Each row is a point. Any point is a mix of the corners, with weights that add up to 1. It lies inside the corners' shape when no weight is negative. Is each point inside? If not, which corners have a negative weight?

Corners:
(1): [-0.29,0.00,-3.96]
(2): [0.50,-1.73,-0.66]
(3): [-0.91,-0.93,1.29]
(4): [0.94,1.76,2.03]
Points:
[-0.19,0.02,1.29] -> inside
[0.77,0.80,2.68] -> outside (1)
[0.49,0.91,0.52] -> inside
[0.86,0.50,0.26] -> outside (3)

Corners:
(1): [-1.28,0.83,0.99,2.27,-1.27,0.84,-0.19,-0.14]
(2): [-0.13,-2.23,-0.60,-1.64,-2.45,-2.61,-0.93,2.04]
(3): [1.48,0.74,1.54,0.43,0.13,2.34,-2.18,0.21]
(4): [0.12,1.95,-2.34,0.12,-3.59,-0.45,2.99,-1.01]
(5): [2.36,-0.79,-0.36,1.90,-0.47,1.03,0.11,0.76]
(6): [-0.34,-0.83,-1.32,-1.30,0.86,0.88,-0.10,-2.46]
(7): [1.35,-1.23,3.29,-1.45,0.65,-1.93,0.47,-1.05]
(8): [-1.71,1.61,0.47,0.13,2.69,3.17,2.42,-1.21]
(9): [0.43,1.79,0.16,0.71,-0.09,-1.14,-0.52,-0.16]
Points:
[0.72,0.28,0.66,-0.31,-0.81,-0.22,0.57,-0.59] -> inside
[-0.32,0.58,-0.23,0.15,-0.11,0.12,1.16,-0.57] -> outside (3)
[-0.12,0.71,0.84,0.07,1.00,1.47,0.63,-0.60] -> inside
[1.07,0.91,0.10,-0.75,1.34,0.54,1.20,-2.47] -> outside (1, 2)

Corners:
(1): [-1.23,-0.89,1.48,-0.59,0.06,-0.88,2.36,-0.42,-4.13,-0.09,-1.32]
(2): [3.03,-1.68,0.79,-1.07,-1.44,-2.15,0.87,-0.75,-2.18,1.40,-1.91]
(3): [1.62,-0.62,2.47,1.50,-2.19,1.41,0.22,2.40,3.07,-1.27,-1.32]
(4): [-1.20,-2.28,2.19,0.17,0.29,-0.99,-1.64,2.26,0.69,0.89,0.50]
(5): [-1.84,3.10,0.95,-1.30,0.02,-1.00,-2.44,-1.40,1.37,1.51,1.37]
(6): [2.13,0.86,-1.83,-0.14,0.94,-0.11,-0.62,-0.52,0.14,-2.20,1.37]
(7): [2.30,-0.56,-0.57,0.75,0.73,0.49,-0.13,0.32,-1.24,3.09,-2.43]
(8): [-0.49,-0.43,0.61,-1.91,-0.54,0.69,-1.29,0.04,2.09,-0.14,-1.36]
(9): [-0.57,0.50,1.16,-0.38,0.82,-1.56,0.93,0.41,2.58,0.17,0.08]
(10): [-0.81,1.30,-0.58,1.99,-0.75,-0.17,-1.96,5.38,2.11,-1.82,-0.10]
(11): [-4.29,-1.07,-0.54,2.34,-2.23,0.08,2.30,-2.55,-0.20,2.80,-2.80]
(12): [1.59,1.35,-0.26,-2.50,-2.33,1.17,1.72,1.63,1.91,-1.55,3.22]
Points:
[-1.76,0.42,1.06,0.79,-0.19,-1.60,-1.04,0.01,0.29,0.06,0.09] -> outside (7, 8, 12)
[0.49,0.41,0.43,-0.20,-0.20,-0.49,-0.16,0.18,0.93,-0.18,0.02] -> inside
[1.54,-0.10,0.68,-0.99,-0.58,0.19,0.01,0.52,0.03,0.44,0.18] -> outside (9, 10, 11)
[0.93,-0.51,0.76,-0.63,-0.68,-0.66,1.60,-1.40,-1.11,1.29,-0.17] -> outside (8, 10)
[1.13,-0.43,-0.12,0.35,-0.95,0.44,0.42,1.91,1.37,-0.08,-0.45] -> outside (1, 5)
[-1.36,-0.49,0.79,0.60,-1.23,-0.04,0.51,0.00,0.46,1.46,-1.53] -> outside (6)
[-0.15,0.94,-0.39,0.56,0.20,0.11,-0.47,-0.71,0.61,-0.34,-0.78] -> outside (2, 4, 12)
[0.10,0.02,0.14,-0.23,-0.40,-0.61,-0.23,0.81,0.28,0.24,-0.08] -> outside (3)
[-0.61,-0.46,1.07,-0.23,-0.25,-0.54,0.78,0.52,-1.10,-0.02,-0.75] -> inside
